Each row is a point. The window is the flat piece filled in between its corners: a triangle in 3 columns, a solid with four corners in 4, and so on. A path goes straight from each point to the next, and from the last back to the first. List the points from which the path goes on through the window.
In the rows, zero is written as 128.

Window, 3 rows:
[[163 140  99]
 [116  96 176]
 [134 157 141]]
Path:
(1): [106  97 148]
(2): [151 113 197]
(3): [145 119 198]
(4): [104 112 160]
(5): [119 153 135]
(6): [165 148 160]
(7): [174 142 136]
(8): [143 183  60]
(9): [134 103 120]
(10): [163 124 168]
(11): [145  89 195]
(12): [104 108 154]
Through the window after points: 1, 5, 11

Window (3 x 3):
[[104 116 154]
 [172  94 111]
 [136 178 136]]
Path:
(1): [129 193 165]
(2): [127 153 182]
(3): [101 140 128]
(4): [103 173 119]
(5): [125 156 164]
(6): [160 134 172]
(7): [110 185 114]
(8): [122 187  90]
Through the window after points: 6

Window, 4 rows:
[[196 157  89 153]
 [101  78 181 122]
 [144 167  93 129]
 [138 147 153  93]]
Path:
(1): [178 185 100 150]
(2): [186 151  83  77]
(3): [106  72 165 115]
(4): [120 143 191 150]
(5): [154 150 145 170]
(6): [152 130  92 123]
(7): [144 113 116 132]
(8): [125 165 156 148]
(9): [146 136 146 166]
(10): [165 120  88 119]
(11): [144 152  57 102]
(12): [144 167 126 140]
Through the window after points: 3, 11

Window (6 x 6):
[[131 186 158 165 122 167]
 [ 96 129  97 127 132 149]
 [121 126 117  82 131 193]
 [179 106 168 160  94 151]
 [138  85 202 144  78  86]
 [180 211 127 142 118 168]]
Path:
(1): [148 157 161 170  72 145]
(2): [148 135 173 158 147 125]
(3): [142 139 148 148 166 124]
(4): [138 168 128 156  90 158]
(5): [136 160 139 156  83 167]
(6): [162 161 150 156 125 138]
(7): [189 132 174 128 147 125]
(8): [136 139 119 151  71 172]
Through the window after points: none

Window:
[[111  58 158 146 164 122]
 [157 156 134 122 124 162]
 [138 123 118  68 151 139]
 [ 81 120 103 111  41 133]
 [122 157  98  76 126 106]
 [128  54  69 112 110 111]]
Path:
(1): [119  95  72 111 116 140]
(2): [149 115 112  84 101 110]
(3): [135 127 109  60  62 107]
(4): [100 128  83 121 149 152]
(5): [127 125  76 106 136 169]
(6): [145 132 124  63 120 111]
(7): [122 104 130  88  49 140]
(8): [ 78 136  88 124  90 129]
Through the window after points: 7

Window:
[[135 115 206 132  69 146  66 134]
 [ 95 133 164 126 132 118 152  93]
 [103 174  74 102 113  78 143 114]
 [144  73  97 102 121  74 123 131]
 [175 133 117 135 155 157  87  99]
 [143 125  87  78 128 166 103 129]
 [148 121 102 124 194 155  58 154]
 [109 112  91 228 212 207  90  97]]
Path:
(1): [139 125 110 164 180 166 121 160]
(2): [139 125  99 104 156 131  33  77]
(3): [ 96 103 126 149 162 116 113  79]
(4): [168 146 134 156 131 156 115 145]
(5): [143 137 130 147 142 162 132 142]
(6): [148 101 140 127 152 138  52  72]
(7): [109 106 108 151 172 130  55  63]
(8): [133 129  96 157 153 173 153 188]
(9): [168 139 124 123  99 155 145 164]
(10): [ 89 113 118 115 132  90  86  61]
(11): [110 122 123 129 149 128  77  80]
(12): [144 114 127 146 147 127 119 140]
(13): [167 125 116 141 143 116 135 139]
(14): [110 115 134 134 143 134  69 107]
(15): [ 89 124 143  82 125 122  76  74]
(16): [158 116 156 167  85 142 136 158]
Through the window after points: 1

Window, 8 rows:
[[ 79 172  79 125 156 196 109 117]
 [ 97 186 148 174 158  56 118 165]
 [125  80 137 150  62 112 104 128]
 [ 83 144 131  85 151 168  80  97]
 [ 92 161  77  72 104 128  90 102]
 [122  94 137  92 142 105 157 104]
 [170 105 167 127 126 144 114 122]
 [120 104  78 134 145 146 112  72]]
Path:
(1): [112 162 147 160 118 142 142  82]
(2): [107 162 149 150 129 111 118  56]
(3): [106 120  73  83 140 133 105 172]
(4): [106 115 119  95 158 154  91 137]
(5): [ 90 152 135 112 100 133 116  63]
(6): [101 164 117  89 114 138 130  44]
(7): [105 130  82  97 144 138  85 150]
(8): [ 97 139  98  95 187  97 102 166]
Through the window after points: 2, 4

Window, 9 rows:
[[ 77  94 126 138  70 133 157 146 170]
 [100  70 157 178 127 122 186 121 114]
 [143 126  48 118 137 138 128 131 135]
 [119 102 151 188  67 138 173 184 133]
 [111 139  49 100 114 114  47 141 101]
 [ 86 147 150 159 105 139 198 131 111]
 [ 82 115 188 176 130 157 171 177 158]
 [168 153 115 130 142  98 114  66 130]
 [147 122  88  58 110 141  90 139 106]]
Path:
(1): [123 125 111 147 100  82 170 174 119]
(2): [ 97 149 120 124 121  50 179 141 129]
(3): [114 107 114 152 105 159 145 138 127]
(4): [116 124 113 164  88 151 131 109 145]
(5): [119 119 125 120 118 104 142 130 141]
(6): [112  99 149 158 117  79 173 184 136]
(7): [ 90 107 141 170 108 150 170 118 129]
(8): [134 120 125 160  87 178 153  77 119]
(9): [ 82  86 122 126 155  75 130 201 122]
(10): [117 103 162 142 115  87 183 185 142]
(11): [109 107 105 194  54 190 135 132 125]
(12): [122 102 135 169  85 173 143 151 140]
Through the window after points: 2, 4, 8, 10, 12

Window (9 x 9):
[[140 147 125 104 136  88 143 151 140]
 [168 148 114 147 153 117 173 107 152]
 [130 121 118  84  93 179 151 105 105]
 [122  83 192 132 119 212  72 108  94]
 [200 139 149  70  80 174 132 164 101]
 [166 130 113 106  68 169  91 125  76]
 [141  62 131 121  91 192 101 120 131]
 [116 117 132 183 153 119 181 151 128]
 [137 129 160 166 109  64 178 113 137]]
Path:
(1): [174  79  97  80 103 149 158 110  68]
(2): [161 106 123 127 116 136 141 140 109]
(3): [ 92 151 181 126  95 189 133 127 158]
(4): [177 196 109  95  69 167 114 123 139]
(5): [169  49 168  96 112 160 140 162  54]
(6): [144  89 144 102 147 113 139  99  80]
(7): [123 146 117 141  87 177 168 143 148]
(8): [116 128 136 127  57 161  90 131 178]
(9): [155  72 138 122 120 168 135 116  99]
(10): [176  84  95 108 141 134 151 132  83]
(11): [147 156 155 115 101 148 138 128 126]
(12): [119 148 160 147 112 158 137 137 156]
Through the window after points: 2, 4, 6, 8, 12

Window (11 x 11):
[[124 131 178  58 193 106 142 134 100  82 179]
 [142 124 171 120 103 149 181 117 125 146 137]
 [129 198  98 213 120  72  45 100 154  69 131]
 [138 136 141  94 181 121 135 129 100 163 132]
 [147  84 117 166 125  89 131 136 143 142 129]
 [ 75 141 103 135  67 190 137 148 164  91 115]
 [139 125 166  64  50 136 136 162 140 119  44]
 [147  96 159 117 157 159 121 130  76 133 157]
 [135  94 123 157 115 127 167 119  92 131  73]
 [ 98  72 139 140 101  85 134  98 102 164 119]
 [156 153  99 134 112 129  91  80 164  84 106]]
Path:
(1): [164 108 138 114  90 123 156 131 108 133 130]
(2): [154 131  97 128  57 108 165 116  98 133 120]
(3): [107  73 181 121 182 143 105 129 162 128 113]
(4): [117 133 153 156 158 118 120 148 174 121  99]
(5): [138 191  77 161  70  81  56  71  86  66 159]
(6): [126 136 101  99  90  82 141  98  96  68 157]
(7): [141 153 144 171 136 152  85 122 198 134  67]
(8): [112  92 159 130 129 118 118 109 122 122 114]
(9): [145 116 111 119 112 117 155 130  75 158 146]
(10): [154 123 108  96  74 143 160  92  49 156 117]
(11): [114 104 151 168 152 107 135 137 150 115  98]
(12): [ 80 105 166  89 143 163 148 128 131 134  63]
Through the window after points: 4, 8, 10

Window:
[[128 144 180 174 104 181  96 116 162 173  51]
 [ 78  71 129 164 133  86  94 109 113 166 142]
 [188 115 113  98  81 202 146  85 105  91 147]
 [157  70 160 147 129 153 111 132 125 157  44]
 [ 87 121 142 131 128 105 159 132 102 135 105]
 [ 88  90 126 119 174  59 183 105 177 160 162]
 [120  90 114 137 126  17 189 172 172 138 193]
 [217 157 149 128 143 170  97 125 104 133  89]
 [137 115  95 133 123 127  92 115 139 113  73]
 [101 116 184  97 107  86 108 127 164 197  84]
 [174 124 189 130 122 129 117 106 143  85 100]]
Path:
(1): [119 107 124 118 145 132 128 140 155 128 111]
(2): [131 116 125 153 110  83 122  82 113 143  83]
(3): [180  89 152 148  83  97  95  74 124 132  63]
(4): [127 136 126 122 138 159 126 150 133 125 118]
(5): [ 71 113 135 115 170 155 123 185 118 113 104]
(6): [126 117 141 139 110  98 147 102 115 145 106]
(7): [160 125 169 145 112  88 166  73 129 144  78]
(8): [119  96 120 108 151 152  99 169 157 136 117]
Through the window after points: 1, 5

Window:
[[ 98 119 142  56 116 106 119 139 159  82  65 173]
 [117 109 169  82 143 126 123  91 119 113 158 125]
 [ 57 141 126 109  96 123 179 112 129 147 164 162]
 [189  96 147 184  98 103  86 100  57 149 118 136]
 [124 130  79  96  66 169 128 117  82 113  93 144]
 [189 183 126 173 111 151 105 105 116 138 108 150]
 [115 125 161 144  71 144 109 147 105 125 118 116]
 [131 133  59 143  79  96 159  92  95  50 103 102]
 [ 81 167 165 117 136 117 136 163  88 109 164 174]
 [138 147 131 110 167 136 126 169 109 148  75 119]
 [110  73  92 158 213 156 152 118 133  80 189 151]
 [ 50  92  78  50 141 111 108 187 139 128 190 112]]
Path:
(1): [171 141 137  84  87 147 161 157 127  91 122 153]
(2): [ 78 104 141 113 150 101  90  84 115 121 118 132]
(3): [ 67 119 105 106 171 144  88 101 110 115 138 114]
(4): [137 111 145  95 107 107 165 167 136 101 154 169]
(5): [151 113 159 107 137 121 169 151 161  79 169 132]
(6): [ 48 103  78 116 142 141  94  93  57 147 110 151]
(7): [ 59 150 135 134 134 136  89 104 108 120 125 168]
(8): [135 111 139 113 139 134 156 159 118 123 164 138]
Through the window after points: 1, 3

Window, 14 rows:
[[155 124 181  42 128 102 108 144 125  84 148 153  76  74]
 [134  86 137 124 102 132  87 116 120 113 135  86 140 191]
 [136 138 129 118 141  82  87 168 181 170  71 124  86  83]
 [120 113  98  92 189 165  99 135 113 107 154 149 133 139]
 [159 176 115 117 202 139 155 103 150 148 108 164  73 145]
 [127 146 111  67  64 132 104 128 150 168 177 128 137 142]
 [150  99 105  77 136 142 104  78 202 132 171  64  93 123]
 [132  57  72 173  78 136 183 133 149  88 100 111  62 203]
 [ 81 159 129 142 130  99  65  76 153 115  72 156 111 128]
 [102 172 129 149 134 155 187 127  86 152  51 120 141 107]
 [108 154 119 120 165 114 143 144 120  66 157  82 145 169]
 [ 68  96 130  98  48 125 109 149 142 106  89  90  99 212]
 [170 157  63  55 134 156 176 137  56 114 124 130 146 156]
 [137 118 147 144 171 147 172  81 190 117  45 133 173 106]]
Path:
(1): [105  76 117  88 133 119 139 127 113 131 128 141 104 158]
(2): [144 153 110 126 106 146 139 145 159 104 101  82 110 160]
(3): [167 142 102 149 133 167  83 139 171  34 123  94 128 174]
(4): [120 127 123  86 148 113 155 113 120 178 113 134 111 105]
(5): [ 89 136 114  99 151  92 153 110 124 150 121 146 122 142]
(6): [163 120 113 146 131 168 119 117 168 112  83  99 117 147]
(7): [120 149 114 122 122 173  89 150 153  66 145 105 121 124]
(8): [117 131 133  99 147  92 141 116 125 113 122 113 118 156]
(9): [128  63 145  36 157  86 106  87 123 127 182 151 115 140]
(10): [149 168 139 110 109 138 125 162 143  95  95 117  89  96]
(11): [122 155 117  99  86 163  80 135 150  84  91 109  93 118]
(12): [113 107 123 127 166  70 151 109 119 176 113 140 144 172]
Through the window after points: 7, 9, 11

Window, 14 rows:
[[168 134  99 121 145 114 141 117 123  89 110 146 138 153]
 [ 98  42 131 178 150 166 169  88  62 141 179 147 126  63]
 [113 138 134  76 136  70 152 136 134 116 124 105 162 124]
 [ 92 119  88  96 113 107 124  98 109 151 107 100  32 115]
 [ 96  99 134 146 106 162 183  77  99 186 176 212 130 120]
 [ 93 122 148 138 140 100 148 155 155 136  83 136  39  94]
 [181 125 115  92 111  98 106 179 154 141 123 119 160 123]
 [135  32 126 130 146 156 222  70 104 173 173 167 102 112]
 [ 86  98 124  95  94 167 171 128 148 103 127 149  78  88]
 [137 137 103 110 176 114 120 157 159 128 176 114 134 162]
 [170 131 176  79 134 125 110 121 124 117 146 127 131 170]
 [126 112 106  62 170  70  92 212 114 110 113 141 137 153]
 [126 149 116  72 168 140 136 193 108 153  88 102 166 138]
 [ 97 120 114  70 167 138 123  92 139 159 101 153 105  67]]
Path:
(1): [ 63  75 158 144 163  80 105 128 165 170 112 107 135 157]
(2): [102  98 154 131 135 112 126 124 162  97  91 126 123 138]
(3): [169 145  75  51 161 118 150 140  64 166 183 122 115  95]
(4): [145 115 106  96 126 125 149 126 111 127 144 137 124 100]
(5): [ 58  70 137 134 171 143 140  86 122 189 120 146 107 184]
(6): [116  75 131 176 139 151 148  92 177 130 125 101 130 140]
(7): [130 147 124  42 121  91 145 161  79 132 137 151 100 120]
(8): [143 117 113  99 130 145 147 133 112 132 139 153 106 105]
Through the window after points: none

Window, 14 rows:
[[213 112 172 121 182 109 124 120 162 112 136  77  82 138]
 [ 78 152 147  74 120 145 169 135 103 109  90  68 141  62]
 [ 59 113 119 164 117 201 162 109 110 133 147 100 191 117]
 [166 119  76  66 101 159 131 124 182 100 152 128  98 172]
 [ 75 123  72 143 140 160 178 114  75 169  93  95 152 179]
 [ 86 157 101 106 135 172 155 184  41 150 154  90 185  71]
 [163 142 131 135  99 145  75 125 158 144 101 135  88 157]
 [197  80 123  85  96 100 123 132 175 124 106 157 151 156]
 [ 69 115 103 115 183 180 140 130  96 122 108 159 145 120]
 [145 141 182 134 166 176 190 182 159 163 102 104 105 135]
 [ 40 155 131 116 124 123 194 132  74 155 170 130 139  84]
 [155  65 151  59  95 163  99 115 129 138 134 132 104 197]
 [166  19  81  97  70 125  92 153 172 113 124 130  66 153]
 [148  72 105  95  53 113  95 168 135  39 132 148 108 208]]
Path:
(1): [136  93 129  94 112 130  98 146 162 123 137 111 115 154]
(2): [ 85 116 128  96 145 120 122 131 175 165 107  94 158 136]
(3): [132 134 119 102  99 176 172 138  58  81 113 116 109 104]
(4): [118 116 118 133  97 176 169  97  67 134 103 111 123 137]
(5): [ 95 147 127  89 156 120 130 168 161 132 153 121 158 129]
(6): [106 115 140 106 133 127 122 149 147 140 128 106 136 132]
(7): [175 118 120 148 114 182 159 113  44 106 105 133 101 142]
(8): [157 125 126 125 123 173 144 115 100 111 138 128 106 100]
(9): [ 85  98 143 109 126 138 141 167 133 155 107 102 163 154]
(10): [ 94 119 120  86 145 156 146 176 127 116 131  98 156 124]
(11): [125 153 124 115  85 149 151  97  79 136 106 102 113  84]
(12): [166  60  94  73  87 168 155 129  56 105 144 135  57 126]
(13): [ 97 146 106 120 116 125 102 125 192 120 128 117 180 170]
(14): [102 127 110  71 124 147 109 157 151 126 144  92 125 136]
(15): [173  85 148 132 114 129 159 126 124 114 124 148 105 128]
(16): [177 114 141 102 123 166 141 102 108 129 115 130  97 169]
Through the window after points: 2, 10, 16

Window:
[[122 107 129 140 141 188  60  91 153 163  59 106 222 131]
 [102 184 152 151  95 130 109 176 109 106 132 124 152 129]
 [106 144 148 158 152 170  99 147 131  90 172 157 123 125]
 [137 123 106 151 123 134 107 195 117 103 109 172 125 144]
 [148 157 155 140 141 174 121 188  67 132 147 123  96 132]
 [118 137  86 159  64 121 152  93  92 170 138 163 123  72]
 [ 87 127 120 120 145 118  81 186  89 131 167 146 160 131]
 [ 81 134  82 174 119 169 132 124 105 135  95  99  95  38]
 [116 100  83 134  75 249  68 122 177 182  85  85 201 115]
 [144 160 120  86 132 124  79 162 129 102 141 136 112 135]
 [158  94  90 148 118 197  96 123 187 169  93  81 239  70]
 [101 116  77 200  99  93 136 108 136 178 141  99 102 101]
 [ 84 132  77 143 112 139 193 114 141 172 115 121 129  99]
 [117  88 170 111 116 128 107 177 109  82 142 127 117 133]]
Path:
(1): [118 117 125 152 140 161  96 148 148 168  98 118 163  83]
(2): [122 123  95 141 103 157 115 140 121 122 131 116 161 106]
(3): [118 146  92 148 135 184 112 137  82 105 130  96 134 131]
(4): [121 119 158 142  96 143 112 174 148 194 120 155 119  71]
(5): [121 132 131 154 132 139 107 164 133 143 131 142 130  83]
(6): [106 128 104 141 124 157 118 125  99 109 122 108 146 134]
(7): [136 117 101 143 123 174  98 131 128 132 131  87 184 104]
(8): [123 116 136 148 124 172  98 141 193 182  52 171 170 100]
(9): [128 130 170 173 145 138 116 171 134 186  89 160 155  91]
(10): [120 126  84 128 105 163  95 125 113 107 125 117 148 140]
(11): [113 109  73 143  91 174  99 119 124 104 112  83 176 116]
(12): [125 123 124 144 115 174  99 163 152 177 111 144 147 116]
(13): [117 141 134 138 129 153  91 154 145 148 128 129 157 100]
(14): [132 116 107 150 116 159  96 139  93 119 127 116 149 131]
(15): [107 137 102 143 119 150 107 147 109 100 143 112 168 125]
(16): [119 125 134 141 125 144 100 151 120 159 119 133 137 115]
Through the window after points: 1, 3, 7, 9, 11, 15

Window, 14 rows:
[[ 77 102 165 146 197 146 154 107  79 169 120  78 114 117]
 [126 140 167 119 157 122 113  99  78 182  68  63 104 157]
 [100 135 119 115 172 159 141 140 130 115  54 128 142 112]
 [ 89 113  94  76 180 119 132  60 104 145  97  92 103 127]
 [169 161 114 107  63 120 150 134 136 161 170 142 229 139]
 [156 160 122 146 211 103 116 138 112 122 122 143 147 130]
 [161 123 145 130 103  67 149 179  96  69 130 215 188 123]
 [ 60 166  78 157  55 157 117  91  86 207 140 151 100 165]
 [ 44 111 115 136  86 168  59 104 106 174 145 149 145 194]
 [ 98 119 127 139 153  78 127 134 169 135  99 116 122 113]
 [176 164 173  67 144  80 133 240 106 109 164 168 180  86]
 [129 171 207 103 163 114 136 132 135  82 135 159 143 102]
 [108 119 142 121  97 146 110 107 112 227 133 202 144 151]
 [114 104 149 141 189 153  82  77  87 149  82  64  84  64]]
Path:
(1): [ 33 130  90 141 140  66 131 121  73 190  81 114 161 130]
(2): [103 138 143 114 185 103 103 139  70 166  81 122 167 140]
(3): [145 137 154 126 105 137 134 108 138 141 132  95  76 113]
(4): [151  57 154 109 148 158 147 119 135 153  96 151  98 203]
(5): [109 177 135 136 164 105 107 118  86 157 115 104 149 104]
(6): [ 72 194 118 123 112 117 138  90 124 165  90 116 181 107]
(7): [142 106 117  92 147 123 130 115 110 141 139 126 135 139]
(8): [114 104 158 147 141 161 138 129  79 134 132 100  93 144]
(9): [ 96 148 148 107 191  95 133 115 112 180 102 115 171  99]
(10): [ 86 153 133 133 133 122  99 117  76 161 125 129 160 115]
(11): [141 116 130 115 104 130 148 111 140 170 133 135  95 175]
(12): [138 106 124 115 103 125 113 141 123 125 150 147 122 135]
(13): [ 94 187 147 126 166 121 119 105 103 181  67 160 191 123]
(14): [ 86 156 142 112 147 112 109 108 114 161  99 128 143 118]
(15): [109 113 126 134 151 151 119 128 129 141 118 115 120 134]
(16): [128 124 148 129 147 160 112  92 116 137 120 122 106 122]
Through the window after points: 2, 4, 6, 8
